Each row is a point. A path goes straight from each point to the next, and from the last back to the first. The post is the endless flat space through its rows: a point in 2 columns, a line in 3, a plane in 4, and so on, so that a path can go around it. How many times does the path go around the post? Going back the other way cancels.

Post (1 x 2):
[[0.08 0.29]]
Path (30 x 2):
[[ 0.43  0.24]
 [ 0.15 -0.16]
 [-0.23  0.03]
 [-0.43  0.45]
 [ 0.23  0.61]
 [ 0.07  0.65]
 [-0.13  0.46]
 [-0.40 -0.12]
 [ 0.20  0.03]
 [-0.17 -0.24]
 [ 0.00  0.06]
 [ 0.30 -0.29]
 [-0.11  0.07]
 [-0.29  0.39]
 [-0.05  0.63]
 [ 0.58  0.78]
 [ 0.55  0.10]
 [ 0.18 -0.31]
 [ 0.56  0.33]
 [ 0.39  0.80]
 [-0.08  0.40]
 [-0.16  0.11]
 [ 0.00 -0.26]
 [ 0.47  0.10]
 [ 0.47 -0.13]
 [-0.03  0.06]
 [ 0.20  0.06]
 [ 0.69  0.49]
 [ 0.25  0.55]
 [ 0.54  0.82]]
Times around: 0

Post (8 x 9):
[[-0.39 -0.15  0.14 -0.35  0.37 -0.17 -0.48  0.01  0.05]
 [ 0.63  0.10  0.06  0.15  0.14 -0.36  0.59  0.16 -0.28]
 [-0.53  0.21 -0.44 -0.11 -0.11  0.57 -0.23  0.11 -0.20]
 [-0.26 -0.23 -0.29  0.14 -0.30 -0.28 -0.36  0.22 -0.16]
 [ 0.32 -0.06  0.16  0.21 -0.41 -0.15  0.05  0.47 -0.05]
 [ 0.30  0.55 -0.47  0.17  0.05 -0.04 -0.24  0.50 -0.15]
 [-0.03 -0.72  0.86 -0.02  0.27 -0.04  0.03 -0.41 -0.15]
 [-0.14 -0.66 -0.33  0.08  0.11  0.19 -0.20  0.19  0.13]]
Path (29 x 9):
[[-0.02 -0.54 -0.22  0.15  0.16  0.38  0.41 -0.57 -0.07]
 [-0.36  0.93 -0.72  0.12 -0.03  0.23 -0.23  0.13  0.12]
 [ 0.19  0.40  1.03  0.15  0.22 -0.74 -0.28  0.27 -0.32]
 [-0.22 -0.97 -0.31  0.05  0.33  0.25  0.00  0.08 -0.08]
 [ 0.05  0.71 -0.54 -0.53  0.47 -0.18  0.08  0.17 -0.68]
 [-0.01 -0.05  0.30 -0.25  0.45 -0.04  0.17  0.46 -0.34]
 [-0.45  0.34 -0.11 -0.17 -0.23 -0.89  0.16  0.40 -0.10]
 [-0.51 -1.04 -0.43  0.49 -0.27  0.20 -0.16 -0.16  0.49]
 [-0.30  0.46 -1.10 -0.26  0.22  0.50 -0.14 -0.05  0.15]
 [-0.43 -0.67 -0.52 -0.47  0.14 -0.09 -0.61  0.08  0.01]
 [-0.13 -0.10  0.12 -0.33 -0.02 -0.10 -0.47  0.48 -0.38]
 [ 0.78 -0.30  0.40 -0.47  0.48  0.49  0.75  0.27  0.31]
 [-0.36 -0.10 -0.45  0.07 -0.69 -0.30 -0.03 -0.03  0.08]
 [ 0.17 -0.09 -0.05  0.30  0.04  0.41  0.18  0.40  0.78]
 [-0.50 -0.68 -0.14  0.46 -0.76 -0.15  0.15  0.01 -0.43]
 [-0.14 -0.50  0.00 -0.15  0.04  0.23 -0.06  0.35 -0.26]
 [ 0.10  0.37  0.35 -0.33 -0.23 -0.23  0.12 -0.17 -1.01]
 [-0.08 -0.07 -0.07  0.04 -0.56  0.26  0.26 -0.29 -0.44]
 [-0.27  0.01  0.36 -0.03  0.66  0.15  0.14 -0.84 -0.04]
 [-0.48 -0.39 -0.41 -0.04  0.01  0.50 -0.01  0.32  0.32]
 [-0.01 -0.58 -0.10  0.34 -0.34 -0.42 -0.26  0.55 -0.11]
 [-0.03  0.14 -0.05  0.19  0.05 -0.15  0.27  0.21 -0.63]
 [-0.32 -0.53 -0.08  0.31 -0.01  0.16  0.35 -0.05  0.12]
 [-0.14 -0.36 -0.71  0.65 -0.95 -0.06 -0.01  0.31  0.01]
 [ 0.25 -0.48 -0.51  0.02  0.04  0.44  0.13  0.26  0.15]
 [ 0.46 -0.51 -0.20 -0.35  0.38 -0.31 -0.32  0.63 -0.13]
 [ 0.27  0.00 -0.55 -0.03  0.36 -0.34 -0.30  0.74 -0.26]
 [ 0.00 -0.15  0.19  0.15  0.39 -0.03 -0.73  0.71  0.37]
 [ 0.47 -0.23  0.33  0.53 -0.17 -0.62 -0.02  0.13  0.15]]
Times around: 0

Post (17 x 18):
[[ 0.12  0.44 -0.35 -0.05 -0.16 -0.06  0.13 -0.51  0.53 -0.30  0.37  0.30
  -0.25  0.04  0.07  0.04  0.09  0.30]
 [-0.23 -0.19  0.34  0.32 -0.12 -0.60  0.07 -0.43  0.10 -0.79 -0.13  0.31
   0.41 -0.53 -0.41  0.34 -0.06  0.21]
 [-0.04  0.32 -0.10 -0.35 -0.15  0.37 -0.08 -0.56 -0.05  0.21  0.06  0.14
   0.37  0.34 -0.46 -0.18  0.20  0.46]
 [-0.27 -0.06 -0.18 -0.10 -0.38  0.16  0.01 -0.40 -0.20  0.61 -0.31  0.05
  -0.06 -0.36 -0.63 -0.33 -0.19  0.15]
 [ 0.32  0.32  0.70 -0.09 -0.08  0.14 -0.05 -0.13 -0.07 -0.32 -0.07  0.26
  -0.55 -0.56  0.34  0.35 -0.24 -0.17]
 [-0.52 -0.67  0.27  0.05  0.28 -0.27  0.31  0.14 -0.91 -0.62 -0.41  0.21
   0.08 -0.28 -0.28 -0.74  0.51 -0.82]
 [-0.16  0.04  0.38 -0.13  0.00  0.10 -0.19 -0.02  0.17 -0.25  0.30 -0.48
  -0.13 -0.17 -0.08  0.29  0.09  0.44]
 [ 0.09  1.02 -0.31 -0.31 -0.29 -0.21  1.13  0.08 -0.14  0.08  0.04 -0.53
  -0.12 -0.42  0.59  0.22 -0.15 -0.24]
 [-0.42 -0.17  0.27  0.59 -0.26  0.07 -0.15  0.00 -0.09 -0.38  0.29  0.16
   0.00 -0.26 -0.30  0.19  0.33  0.01]
 [-0.23  0.22  0.43  0.31  0.25 -0.21 -0.09 -0.25 -0.27 -0.06  0.10 -0.27
  -0.12 -0.06 -0.31 -0.16 -0.19 -0.13]
 [ 0.13 -0.02  0.27  0.07 -0.41 -0.25 -0.22 -0.43  0.01 -0.71  0.17 -0.06
  -0.13  0.06 -0.71  0.46  0.33  0.00]
 [ 0.95 -0.51  0.13 -0.03  0.15 -0.25  0.06 -0.36  0.31  0.01  0.03  0.37
   0.50  0.12 -0.11  0.16  0.12  0.23]
 [ 0.53 -0.43  0.00  0.18  0.74  0.11  0.10  0.39 -0.42 -0.48  0.36  0.66
  -0.22 -0.22  0.05  0.30  0.42  0.62]
 [-0.23  0.17  0.24 -0.13  0.16 -0.30 -0.29 -0.04  0.02 -0.07  0.13 -0.03
   0.07  0.04 -0.40  0.24  0.77  0.08]
 [-0.13 -0.07 -0.02  0.42  0.21 -0.09 -0.21 -0.69 -0.16 -0.03 -0.18 -0.30
   0.03 -0.47 -0.10  0.25  0.03  0.15]
 [ 0.13  0.29  0.06 -0.07  0.01 -0.23 -0.58  0.12 -0.11  0.22  0.04 -0.33
   0.52  0.12 -0.26 -0.22  0.56  0.09]
 [-0.04 -0.07 -0.48  0.02  0.47  0.44  0.00  0.31 -0.17  0.24 -0.15 -0.12
   0.22 -0.52 -0.36 -0.19 -0.05 -0.12]]
Path (25 x 18):
[[ 0.82  0.64 -0.53  0.01  0.05 -0.77  0.40 -0.34  0.32  0.11  0.02 -0.36
   0.16  0.47  0.21 -0.15 -0.15  0.03]
 [ 0.21 -0.36  0.15  0.48  0.14  0.67  0.53  0.08 -0.48 -0.04  0.01  0.37
  -0.21 -0.46 -0.23  0.23 -0.11  0.13]
 [ 0.13 -0.51  0.63  0.06 -0.46  0.09  0.39 -0.14 -0.31 -0.27  0.21 -0.07
   0.04 -0.19 -0.39  0.34  0.03  0.30]
 [ 0.53  0.32 -0.09 -0.54 -0.18 -0.11  0.41 -0.51  0.47  0.32  0.42 -0.50
   0.34  0.64 -0.03 -0.10 -0.60  0.08]
 [-0.35  0.23  0.69  0.65 -0.72  0.00 -0.33 -0.47 -0.23 -0.02 -0.05  0.39
   0.30 -0.27 -0.79  0.69 -0.27  0.23]
 [-0.06  0.37 -0.07  0.39  0.33  0.05 -0.33  0.03  0.62  0.15  0.44 -0.08
  -0.81  0.01 -0.20  0.96  0.93  0.54]
 [ 0.65  0.37 -0.75  0.33  0.69  0.23  0.30 -0.29 -0.28 -0.21  0.13  0.44
   0.02 -0.51 -0.43 -0.34 -0.05  0.25]
 [ 0.92 -0.04  0.46 -0.03  0.01 -0.12 -0.26 -0.36  0.15  0.01  0.03 -0.21
   0.51 -0.25  0.05  0.32  0.10  0.36]
 [ 0.25  0.08  0.30  0.45 -0.41 -0.99  0.33  0.02 -0.11  0.26  0.50  0.21
   0.21 -0.03  0.20  0.25  0.26  0.59]
 [-1.04  0.42  0.65  0.02 -0.28  0.39  0.11  0.34 -0.43  0.44  0.32 -0.96
   0.30  0.06 -0.28 -0.31 -0.48  0.41]
 [ 0.06  0.33 -0.12  0.38  0.24  0.05 -0.07 -0.09  0.04  0.36  0.12 -0.08
  -0.14  0.32 -0.51 -0.21 -0.01 -0.51]
 [-0.75 -0.02  0.24  0.14  0.21  0.05 -0.48 -0.84 -0.18  0.87 -0.57  0.30
  -0.06 -0.73 -0.02 -0.42  0.15  0.72]
 [ 0.30  0.04  0.86 -0.06 -0.39 -0.04  0.19  0.50 -0.49 -0.70  0.06  0.18
  -0.04 -0.68 -0.01  0.18 -0.16 -0.17]
 [-0.08 -0.18 -0.07 -0.24 -0.24 -0.76 -0.29 -0.38  0.49 -0.28 -0.02  0.15
   0.55 -0.39 -0.52  0.77  0.69  0.42]
 [ 0.08 -0.93  0.41  0.29 -0.47 -1.05  0.45 -0.20  0.10 -0.20 -0.27  0.74
   0.60  0.05  0.47 -0.38  0.24 -0.10]
 [-0.24  0.09 -0.26  0.15  0.43 -0.05  0.08  0.07  0.16  0.42 -0.14  0.45
  -0.30 -0.12  0.74 -0.60  0.95 -0.28]
 [ 0.16 -0.18  0.16 -0.05  0.20  0.44 -0.47  0.37 -0.21  0.37  0.36 -0.44
  -0.48 -0.07 -0.92 -0.13  0.09  0.39]
 [-0.66  0.04  0.55  0.45  0.27 -0.41 -0.46 -0.53 -0.89  0.23  0.34 -0.84
   0.58 -0.01 -0.23 -0.20  0.06  0.46]
 [-0.07  0.44  0.54  0.00  0.07 -0.82  0.34 -0.35 -0.35 -0.58 -0.16  0.39
   0.60 -0.08  0.15 -0.05 -0.27 -0.04]
 [ 0.03  0.26 -0.49  0.13  0.16 -0.54 -0.39  0.10  0.05  0.30  0.09 -0.22
  -0.28  0.10 -0.24  0.11  0.52  0.30]
 [-0.11 -0.19  0.24  0.57 -0.09  0.10  0.13  0.16  0.26 -0.84  0.00  0.18
   0.15 -0.37  0.86 -0.16  0.56 -0.51]
 [-0.35  0.51  0.76  0.12 -0.16  0.11 -0.11  0.17 -0.03 -0.54  0.07 -0.31
  -0.15 -0.75 -0.85  0.54  0.11  0.32]
 [-0.14  0.98  0.04  0.62 -0.13  0.13 -0.66 -0.48 -0.02 -0.21  0.43  0.02
   0.35 -0.16 -0.51 -0.40 -0.08 -0.43]
 [ 0.70  0.49 -0.96 -0.22  0.31 -0.23  0.10  0.02  0.45  0.34  0.32  0.22
   0.72 -0.17  0.00 -0.15 -0.07 -0.31]
 [-0.46  0.16  0.23  0.31 -1.03  0.38  0.39 -0.24  0.08  0.00  0.04  0.02
  -0.52 -0.32  0.02  0.64 -0.16 -0.17]]
Times around: 5

Post (17 x 18):
[[ 0.04 -0.17  0.00 -0.31 -0.20  0.02  0.19 -0.13  0.29  0.21  0.01 -0.07
   0.04 -0.41  0.40 -0.56  0.16 -0.48]
 [-0.27 -0.24  0.16  0.25 -0.30  0.02 -0.07 -0.34 -0.18  0.05 -0.37 -0.11
   0.37  0.80  0.18  0.57  0.01  0.44]
 [ 0.09  0.51 -0.09 -0.57 -0.13 -0.14 -0.30 -0.04  0.44  0.12  0.10  0.40
  -0.37 -0.05  0.46 -0.25  0.01 -0.12]
 [ 0.20  0.17 -0.26  0.43 -0.26  0.43 -0.33 -0.09 -0.28 -0.04 -0.06 -0.39
   0.42  0.59  0.15  0.08  0.47  0.32]
 [ 0.03 -0.08 -0.05 -0.30  0.26  0.00 -0.38 -0.43 -0.05  0.17  0.29  0.09
   0.08 -0.29 -0.20 -0.41  0.56 -0.28]
 [-0.05  0.20 -0.22 -0.79  0.10 -0.19 -0.33 -0.09  0.19  0.05 -0.02 -0.14
   0.37  0.04 -0.04 -0.59  0.25 -0.16]
 [-0.62  0.09  0.13  0.58 -0.36 -0.28 -0.27 -0.27 -0.04 -0.89 -0.28 -0.14
   0.06  0.21  0.35  0.22  0.21 -0.10]
 [-0.18  0.20 -0.29 -0.34  0.16  0.18 -0.23 -0.19  0.44  0.72  0.11 -0.34
  -0.17 -0.13 -0.32 -0.73  0.02 -0.22]
 [-0.01  0.31  0.04 -0.38  0.37 -0.09  0.14  0.28  0.55 -0.01 -0.57  0.45
  -0.26  0.06  0.26 -0.38  0.55 -0.24]
 [-0.18  0.30  0.18  0.21 -0.41 -0.06  0.19  0.08  0.36  0.21  0.27  0.29
   0.46  0.56  0.01 -0.04  0.65  0.13]
 [ 0.00 -0.06  0.37  0.62 -0.20 -0.51 -0.28  0.02 -0.03 -0.30 -0.08 -0.52
   0.05  0.80  0.45  1.02  0.71  0.02]
 [ 0.16  0.18  0.27 -0.32  0.27  0.22  0.20 -0.18  0.74 -0.47  0.59  0.22
   0.03  0.04  0.38 -0.27 -0.15 -0.49]
 [ 0.07  0.48  0.48  0.20  0.15  0.00  0.35  0.22 -0.15  0.01  0.36  0.14
   0.18  0.20 -0.06 -0.24  0.12  0.00]
 [ 0.06 -0.33  0.60  0.95 -0.25 -0.31 -0.67  0.01 -0.10 -0.48 -0.13 -0.28
   0.39  0.47  0.49  0.23  0.34  0.11]
 [-0.08  0.07 -0.54 -0.13  0.55 -0.24 -0.17 -0.13  0.23  0.27  0.18 -0.03
   0.50 -0.34  0.19 -0.41 -0.08 -0.14]
 [-0.06  0.50  0.09 -0.50 -0.09  0.17 -0.32 -0.05  0.58  0.32 -0.17  0.20
   0.39 -0.62 -0.05 -0.31 -0.21 -0.50]
 [-0.08 -0.48  0.01  0.20 -0.41 -0.22 -0.30  0.58  0.08 -0.44 -0.30  0.04
   0.00  0.67 -0.09  0.54  0.25 -0.04]]
Path (31 x 18):
[[ 0.02 -0.28  0.02 -0.25 -0.32  0.00 -0.92 -0.18  0.27  0.32 -0.45  0.12
   0.27  0.05 -0.35  0.67 -0.19 -0.63]
 [-0.17 -0.01  0.75 -0.08  0.39 -0.24  0.19 -0.16 -0.12 -0.14  0.23  0.21
   0.18  0.02  0.44 -0.39  0.10 -0.21]
 [ 0.25  0.43  0.09  0.17  0.17  0.15 -0.44 -0.01  0.36 -0.66  0.48  0.44
   0.09  0.03  0.89 -0.51 -0.22  0.05]
 [ 0.32 -0.08  0.48 -0.46 -0.38  0.56 -0.29 -0.48  0.51 -0.12  1.02 -0.12
  -0.01 -0.25 -0.03 -0.36 -0.18 -0.47]
 [ 0.41 -0.26 -0.27 -0.07 -0.17  0.29  0.08 -0.36  0.62  0.30 -0.15  0.01
   0.77 -0.71  0.08 -0.10  0.25 -0.36]
 [-0.68  0.84  0.43  0.07 -0.62  0.31  0.09 -0.31  0.36 -0.68 -0.46  0.61
   0.04  0.05 -0.04 -0.52 -0.46 -0.20]
 [-0.55  0.92 -0.46 -0.79 -0.70  0.33  0.07 -0.19  0.07  0.92 -0.17 -0.18
   0.52  0.19 -0.48  0.18  0.49 -0.33]
 [-0.08 -0.67  0.23 -0.24 -0.67 -0.18 -0.42  0.05  0.01  0.26 -0.02  0.15
  -0.56  0.26  0.61 -0.06  0.81 -0.28]
 [-0.52 -0.14  0.25 -0.47  0.19 -0.06  0.55 -0.21  0.49 -0.22  0.45  0.33
   0.14 -0.09 -0.12 -0.43 -0.22  0.08]
 [-0.54  0.01 -0.24 -0.27  0.00 -0.64 -0.23 -0.05  0.22 -0.04 -0.87  0.25
  -0.22  0.58 -0.29  0.68  0.09  0.52]
 [-0.38  0.64 -0.06 -0.48 -0.37 -0.36 -0.04  0.13  0.40 -0.36 -0.38 -0.51
  -0.35 -0.21 -0.59 -0.49 -0.28 -0.62]
 [ 0.55 -0.26 -0.01 -0.18 -0.21  0.24  0.57  0.32 -0.04 -0.30 -0.17  0.35
   0.45  1.21 -0.26  0.88  0.27 -0.03]
 [-0.21  0.09 -0.04  0.38  0.50 -0.10 -0.01 -0.54  0.48 -0.46  0.54 -0.19
  -0.37 -0.14  0.20  0.20 -0.14 -0.43]
 [-0.48 -0.79 -0.25  0.21 -0.06 -0.16  0.12 -0.36  0.74 -0.08  0.29 -0.01
   0.02 -0.72  0.15 -0.72  0.44 -0.68]
 [ 0.44  0.09  0.25 -0.01 -0.47  0.06 -0.41 -0.29 -0.13  0.69  0.43 -0.50
  -0.61 -0.13  0.91 -0.57  0.13  0.00]
 [-0.13 -0.11  1.00  0.05  0.26 -0.29  0.60  0.50  0.19 -0.17  0.67  0.07
   0.40  0.64 -0.18  0.22  0.39 -0.40]
 [-0.40  0.32 -0.55 -0.04  0.20 -0.31 -0.09  0.27  0.00  0.16  0.12 -0.42
   0.09  0.32 -0.14 -0.55  0.94  0.26]
 [-0.57  0.11 -0.64 -0.08  0.20  0.29  0.35 -0.58  0.10  0.27 -0.99  0.29
  -0.49  0.41  0.24  0.40 -0.28  0.58]
 [ 0.52  0.10 -0.23  0.02 -0.06  0.17 -0.40  0.66 -0.14  0.56 -0.57  0.10
  -0.44 -0.21 -0.43 -0.42 -0.03 -0.14]
 [-0.47 -0.26  0.02 -0.04  0.08 -0.18  0.18 -0.16  0.33  0.24 -0.42 -0.74
   0.72  0.51  0.00 -0.22 -0.51 -0.16]
 [-0.65 -0.75 -0.01 -0.02 -0.25  0.26  0.07  0.07  0.24  0.06 -0.46  0.13
   0.71  0.02 -0.01 -0.38 -0.42 -0.30]
 [-0.09  0.50 -0.19  0.26  0.16  0.38 -0.58  0.41  0.33 -0.59  0.27 -0.30
  -0.18 -0.04  0.08 -0.77 -0.17 -0.21]
 [ 0.52 -0.51  0.91 -0.23 -0.09  0.03 -0.72  0.11  0.56 -0.20 -0.62 -0.36
   0.02 -0.33  0.36  0.18  0.35 -0.34]
 [ 0.12 -0.12  0.52 -0.53 -0.30  0.68 -0.03 -0.05  0.26 -0.77 -0.13  0.28
  -0.30  0.05 -0.41 -0.23 -0.35 -0.42]
 [ 0.08  0.20  0.27  0.14  0.01  0.21 -0.86 -0.40  0.53  0.25 -0.37 -0.13
   0.08 -0.57  0.02 -1.09  0.13 -0.54]
 [-0.26  0.98 -0.04 -0.11 -0.70  0.53 -0.12 -0.45 -0.17 -0.02  0.59 -0.21
   0.06  0.80 -0.17  0.26 -0.29 -0.05]
 [-0.35  0.29  0.04 -0.89 -0.05 -0.01 -0.14  0.05  0.72  0.29 -0.31 -0.10
   0.44  0.18  0.28 -0.09 -0.28 -0.38]
 [-0.22 -0.64  0.38  0.21  0.10 -0.34  0.26 -0.21  0.15 -0.15  0.82 -0.07
  -0.38  0.29  0.17  0.29  0.75 -0.12]
 [-0.29 -0.05 -0.06  0.03  0.44 -0.31  0.13  0.35  0.11 -0.23  0.01  0.10
  -0.31  0.18 -0.23 -0.09  0.54 -0.15]
 [-0.15 -0.04 -0.25 -0.48  0.23  0.16 -0.16 -0.05  0.01  0.29  0.65 -0.69
   0.37  0.48 -0.14 -0.26  0.66 -0.19]
 [-0.48 -0.22  0.65  0.76 -0.04  0.03 -0.09  0.03 -0.43 -0.61  0.01 -0.42
   0.35  0.56 -0.01  0.05  0.28 -0.42]]
Times around: 3
